Each row is a point. Each copy is the shape, with its points in the same order, turned, moved and blurred by noise. Some copies are also mirrored. Which?
In the rows, zero is written as 128.

Shape (9 x 3)
[[133  65 190]
 [142 190 153]
 [120 132 147]
 [ 69 130  53]
 [185  82 126]
 [150 119  75]
 [120 108 155]
 [161 156  76]
 [165 133 172]]
Copy 1 (9 x 3)
[[ 50  51  91]
 [ 76 169 143]
 [ 91 122 111]
 [198 129 104]
 [ 84  53 167]
 [145  97 166]
 [ 82  94 103]
 [137 130 182]
 [ 49 112 142]]
Copy 1 is: only turned
Copy 2 (9 x 3)
[[210 130 126]
 [ 93  91  76]
 [129 130 114]
 [ 59 190 172]
 [161  83 179]
 [ 97 113 184]
 [152 135 121]
 [ 70  91 162]
 [151  81 106]]
Copy 2 is: only turned
Copy 3 (9 x 3)
[[116  61  72]
 [ 57 128 163]
 [ 89 122 120]
 [157 222 118]
 [166  68 135]
 [158 141 159]
 [113 106 111]
 [143 160 184]
 [ 96  77 148]]
Copy 3 is: only turned
Copy 4 (9 x 3)
[[180 140  59]
 [159  86 171]
 [151 132 133]
 [ 85 205 181]
 [ 97 112  74]
 [ 70 133 129]
 [155 141 109]
 [ 80 105 164]
 [159  88 100]]
Copy 4 is: mirrored

Shape (7 x 3)
[[103 112 109]
 [111 125 240]
 [141 113  76]
 [180 120 114]
 [ 94 151  98]
 [189  83  96]
 [136  99  78]]
Copy 1 (7 x 3)
[[119 159  95]
 [173 146 214]
 [101 124  65]
 [111  81 102]
 [155 160  73]
 [ 70  83  97]
 [ 91 133  73]]
Copy 1 is: only turned
Copy 2 (7 x 3)
[[134 105 125]
 [236 118 203]
 [ 94 139 107]
 [120 175 139]
 [148 106  85]
 [ 82 176 155]
 [ 88 125 121]]
Copy 2 is: mirrored

Shape (9 x 4)
[[112 113 102 167]
 [174  86  80 101]
 [140 156  91  92]
 [131 188 154  94]
 [144 189  62 129]
 [123  92 111 113]
 [122 110  62 182]
 [119 128  76 171]
 [179 131 233  96]]
Copy 1 (9 x 4)
[[ 82 128 108  80]
 [ 67 127 146 167]
 [138 161 148 140]
 [190 141 123 109]
 [113 213 113 104]
 [ 98 101 152 124]
 [ 46 142 100  85]
 [ 82 156  99  84]
 [208  50 104 152]]
Copy 1 is: mirrored
Copy 2 (9 x 4)
[[139 134 126  76]
 [122  54  81 106]
 [122 123  72 145]
 [147 139 113 197]
 [144 154  43 127]
 [115  97 125 107]
 [144 133  95  45]
 [146 143 100  68]
 [191  64 175 209]]
Copy 2 is: mirrored

Shape (9 x 6)
[[136 123 138 107 175 142]
 [165 126 178 107  97  97]
 [123 157 154  74  85 100]
 [168 118 160 106 124 115]
 [119  98 191 101  72  38]
 [167 229 111 215 169 150]
 [146  99 167 142  76 149]
 [201 184 145 149 175 157]
 [179 121  78  96 149 127]]
Copy 1 (9 x 6)
[[138  77 112 126 172 121]
 [142 143 133  61 143  88]
 [165 140 176  73 157 123]
 [142 124 113  85 155 103]
 [ 94 154 192  32 157  69]
 [163  73  93 157  23 161]
 [132 173 126 123 140  81]
 [177  78  67 118  92 136]
 [128 108  90  99 168 183]]
Copy 1 is: mirrored
Copy 2 (9 x 6)
[[180 117 140 104 151 149]
 [140 149 203 151 114 145]
 [ 93 113 165 159 116 156]
 [163 141 182 135 124 150]
 [114 145 227 214 170 145]
 [137 219  88  53  75  74]
 [163 118 201 148  87  89]
 [178 170 135  55  91 145]
 [203 132 112 139 110 161]]
Copy 2 is: mirrored

Shape (9 x 6)
[[132 181 183 181 133 102]
 [158  99 121 110 226 155]
 [165 153 150 134 111  67]
 [109  77  85  83 187 164]
 [104 112 125  48 111 160]
 [ 96  56 159  79  95 123]
 [103 155 139 182 116  54]
 [159  95  93 133 151 154]
 [142 146 152 185  95 102]]
Copy 1 (9 x 6)
[[ 43 179 123 159 169 118]
 [166 217 100 182  72 145]
 [ 95 143 106 120 165  71]
 [185 160 127 152  65 206]
 [125 118 161 117  51 148]
 [121 151 148  49  98 166]
 [ 64 138 104 127 215 138]
 [170 178 149 160 126 131]
 [ 83 162 160 128 197 117]]
Copy 1 is: only turned
Copy 2 (9 x 6)
[[ 53 120 152 123 171 148]
 [206 146 154 126 150 196]
 [ 66 151 125 110 102 143]
 [240 135 132 123 129 129]
 [179 111 162 132  79  81]
 [160 176 175 129 103  53]
 [ 60 142  93  89 168 114]
 [179 148 110 167 124 151]
 [ 61 144 113 151 147 126]]
Copy 2 is: only turned
Copy 3 (9 x 6)
[[122 116  68 100 173  72]
 [184 147 206 154 159  55]
 [133  81 111  71 125  97]
 [187 133 216 185 154 130]
 [167 145 179 118 156 191]
 [212 134 129 129 111 184]
 [129  50  68 126 152  99]
 [137 134 181 158 114  98]
 [109 106  75 116 122  99]]
Copy 3 is: mirrored

Shape (13 x 8)
[[103 150 168 142 174 137 144  68]
 [134 132 130 215 148 131 191 109]
 [142 184  77  83 125  35 162 158]
 [ 69 125 166  56 187 139 132 146]
 [ 90 145  94  73 173  93  86 148]
 [151 137 141 116 146  99 157 143]
 [116  96 139 150 145 120 107  65]
 [ 90  45  71 173 138 130 111 144]
 [195 192 154 115  97 116  91  85]
 [145 116 144 157 147 107 165 163]
 [116 165 168 202 112 182 195 106]
 [211 153  94  89 179 126 163 193]
 [152 133  71  91 107  79 158 114]]
Copy 1 (13 x 8)
[[ 86 120 105 137  72 116  79 150]
 [110 141 152 174 159  74  90 171]
 [106 175 114 179 187 246  84 146]
 [ 81 101 107 131  76 184 168 118]
 [123  93  97 136 132 236 114 115]
 [110 173 113 131 146 165 134 141]
 [165 141 100 138  75 124  89 147]
 [219  93 147 181 125 134 155 133]
 [140 207  98  96 132 171  23 106]
 [120 154 116 158 156 129 138 134]
 [ 85 158 179 161 123  56  66 122]
 [103 162 151  80 209 198 140 155]
 [150 170 146 165 150 215  92 170]]
Copy 1 is: mirrored
Copy 2 (13 x 8)
[[155 148  20 101 170 125 136 150]
 [164 110  60 125 185 110 127  52]
 [116 195 174 183 213 155 152 132]
 [105 152  91  56 198 118 128 215]
 [130 189 138  91 191 181  98 189]
 [113 140 114 144 188 106 119 133]
 [183 108  69 119 141 137 101 154]
 [196  81 148  62 157 158  77 110]
 [ 96 175  67 196  99 139 109 144]
 [126 123 117 117 192  83 112 103]
 [131 120  23  94 147  99 175  59]
 [ 38 132 137 159 222 138  80 114]
 [131 121 147 180 175 172 149 143]]
Copy 2 is: mirrored
Copy 3 (13 x 8)
[[149 179 114 202 108 121 135 123]
 [ 87 188 112 146 133  87 147 192]
 [128  61 132 107  95 175 239 167]
 [122 120 122 176  44 173 120  75]
 [147  88  93 130  95 222 144 116]
 [124 101 134 151  89 126 150 161]
 [149 161 134 184 154 161  94 154]
 [ 81 143 112 108 145 187  65 187]
 [230  91 122 148 154 101 161 152]
 [ 98 121 121 140  79 106 128 185]
 [121 211 125 125 115  37 140 144]
 [ 91  23  69 142  95 101 168 161]
 [118  75 154 118 163 157 179 151]]
Copy 3 is: only turned
Copy 4 (13 x 8)
[[179 127 170  98 137 127 174  85]
 [206 170 137 125 126 125 139 170]
 [140  70  92  70  51  83  59 122]
 [127  79 140 123 147 173 108  31]
 [132  37  88  97 141 107 105  67]
 [130 120 131 125  97 111 107 115]
 [144 129 111 105 146 114 200 106]
 [149 113  28 139 180 149 154 152]
 [ 89  94 187  80 104  50 160 145]
 [144 148 118 143 121 118  95 132]
 [181 168 199 100 149 161 135 180]
 [132  58 138 194  73  94  69 139]
 [125  79  86  90  58 115 127 145]]
Copy 4 is: mirrored

Shape (15 x 9)
[[ 84 157 111  91  89  92 130 142 154]
 [155 148 194  97 179 140 109 123 132]
 [101  47  91 147 174 142 104 165  96]
 [144 173 145 131 177 163  81 115  81]
 [123 123 106 136 102 128 156 103 169]
 [ 86  77  88 184 153  89 108 192 174]
 [138 119 136  97 178  87  80  82  89]
 [ 71  81  86 170 107  92 167 134 187]
 [190 105  65 130 206 127  76 186 122]
 [170 146 142 106 161 131 122 118 123]
 [152 122 166  98 119 142  62  99 118]
 [ 90  93 124 134  59  95 192 159 154]
 [104 143  96 132 116 126 116 138 158]
 [130  62  79 142 178 131  74 165 153]
 [ 99  96 130 192  49  72 162 138 149]]
Copy 1 (15 x 9)
[[ 97  93 130 167 162  72 146  92  90]
 [104 172  67 107 126 147 111 116 125]
 [ 61  97 184  81  76 162 165 156 108]
 [148 136 112  63 104 139  96 101 139]
 [102 135 165 170 140 125 172  77 131]
 [ 24  66 172 107 142 173 184  94  82]
 [117  98  76  99  95 120 151 132 169]
 [ 42  92 181 174 130 132 214  65 100]
 [118  71 140  80 142 223 137 167 119]
 [134 139 101 127 126 158 126 112 135]
 [ 97 150 113 104 146 107 106 130 184]
 [ 41 110 181 219 121 107 143  76  92]
 [102 107 162 132 159 120 154  86 108]
 [ 64  93 168  81 139 181 180 153 122]
 [ 27  86 179 197 118 116 139  35 132]]
Copy 1 is: mirrored
Copy 2 (15 x 9)
[[125 118 151  80 140 194 176 130 143]
 [187 107 143 124  83 111 117 168  85]
 [ 53 149 148  74 113  74  91 129 124]
 [181 159 141 117 138 109  83 143  75]
 [126  98 108 105 111 159 138  83 145]
 [ 26  67 143  65 143 126 104 135 125]
 [142 150 188  99  73 140 105 114  52]
 [ 36  69  94  78 113 177 129  91 149]
 [119  93 224  91 130  65  50 111 124]
 [166 110 158 126  92 120 108 126 111]
 [154 130 149 136 116  97 167 113  56]
 [ 59 107 108 129 113 187 174 123 187]
 [116 110 130  85 152 151 133 109 131]
 [ 72  87 163  71 121  63  94 104 114]
 [ 39  89 110 158 135 196 149 101 135]]
Copy 2 is: mirrored
Copy 3 (15 x 9)
[[102 152 192 105 184  92 157 143 153]
 [144 178 117 203 163  98 115  71 137]
 [211 154 126  92 112 187 138  88 162]
 [174 113  75 157 144  77 121  73 141]
 [102 155 183 124 108 102 156 122 118]
 [187 138 217  80 129 176  88 131 149]
 [144 144 121 131 151 104 129  12 187]
 [114 156 226  66  99 159 131 132 112]
 [249 109 176 176 129 141 137  85 197]
 [141 146 140 186 131  96 145  82 153]
 [136 185 109 149 122  73 125  82 194]
 [ 72 165 180  99 136 181 155 164 141]
 [155 132 180 114 135 100 148 141 145]
 [230 157 183 120 109 152 126  92 159]
 [ 57 127 179  85 101 166 104 162 155]]
Copy 3 is: mirrored
Copy 4 (15 x 9)
[[ 78 159  90 117 123 153 147 155 164]
 [155 145 116 187 186 131 103 132  87]
 [135  88 213 116 113  93 139 183 110]
 [162 126 148 198 146 127  57 148 142]
 [112  90 111  92 149 163 132 123 154]
 [ 66  67 155 114 120  62 181 159 140]
 [199 148 150 175 152 134 148 155 153]
 [ 63  75 145  66 144 134 182 130 166]
 [182  89 123 130 108  30 105 180 114]
 [170 132 110 151 156 128 100 129 118]
 [166 114 116 194 123 178 124 154 108]
 [ 58 127 132  64 108 167 166 100 125]
 [ 92 104 109 121 131 134 120 154 160]
 [136  63 154 126 122  76 151 195 114]
 [ 61  93 142  99  97 159 186  65 159]]
Copy 4 is: only turned
